Every row gives one point. Examples show where two turns around zero, p and q, send a point. Where does a point land after both, in the order given? Backwards means that the second turn is done in reverse. Each puzzle has new turns, and all numbers are rounded.
(in the rows, 128 means zero)

Turn p:
[113 154] -> [ 98 132]
[117 120] -> [128 114]
[126  80] -> [165  97]
[156 158] -> [122 169]
Turn q:
[ 95 153] -> [129 169]
[110 130] -> [119 144]
[156 107] -> [127  93]
[160  94] -> [119  82]
[119 157] -> [146 152]
Where do these land?
q, then p: [157 103] -> [156 102]
q, then p: [ 85 142] -> [ 86 144]
p, then q backwards: [142 140] -> [112 138]

Turn p:
[117 118 168] -> [119 161 153]
[105 140 119] -> [127 140 103]
[176 106 156] -> [134 111 185]
[158 110  82] -> [120  71 122]
[116 151 129] -> [143 142 112]
[ 98 143 114] -> [126 141  94]
Turn q:
[ 91 135 142] -> [ 94 124 108]
[110 122 107] -> [135 119 102]
[132 172 143] -> [109 170 134]
[111  88 149] -> [111  83 134]
[191 127 110] -> [180 145 165]
[133 124 118] -> [140 126 126]
Where do these land?
q, then p backwards: [142 155 128] -> [114 135 154]
p, then q backwards: [ 78 143 119] -> [ 97 166 107]
p, then q: [103 125 100] -> [144 122  95]
p, then q backwards: [173  97 160] -> [170 106 170]
p, then q: [144 120 133] -> [118 118 140]

Turn p:
[157 107 100 166] -> [134 173  94 112]
[116 150 111  89] -> [ 92  99 128 144]
[147 161 149 106] -> [102 117 163 110]
[108  84 145 144] -> [179 121 113 130]
[122 151 101 125] -> [ 99 135 123 148]
[105 104 139  94] -> [142  82 119 132]
[141 140 150 172] -> [147 168 154 120]
Turn q:
[127 170 150 110] -> [ 97 128  94 107]
[ 97 101 159 161] -> [108 153 146 177]
[126 160 130  93] -> [107 105 105 101]
[131 127 134 153] -> [135 149 125 141]
[132  87  78 147] -> [184 114 158 148]
[154 123 117 104] -> [138 119 140  95]
Where do these land?
p, then q: [106 133 172 175] -> [117 183 112  93]
q, then p: [111 136 141 123] -> [137 129 121 149]
p, then q backwards: [116 119  69 133] -> [ 99 171 144 156]
p, then q backwards: [153 113 150 101] -> [146 134 115  89]
p, then q: [154 139 108 108] -> [116  94 128 146]
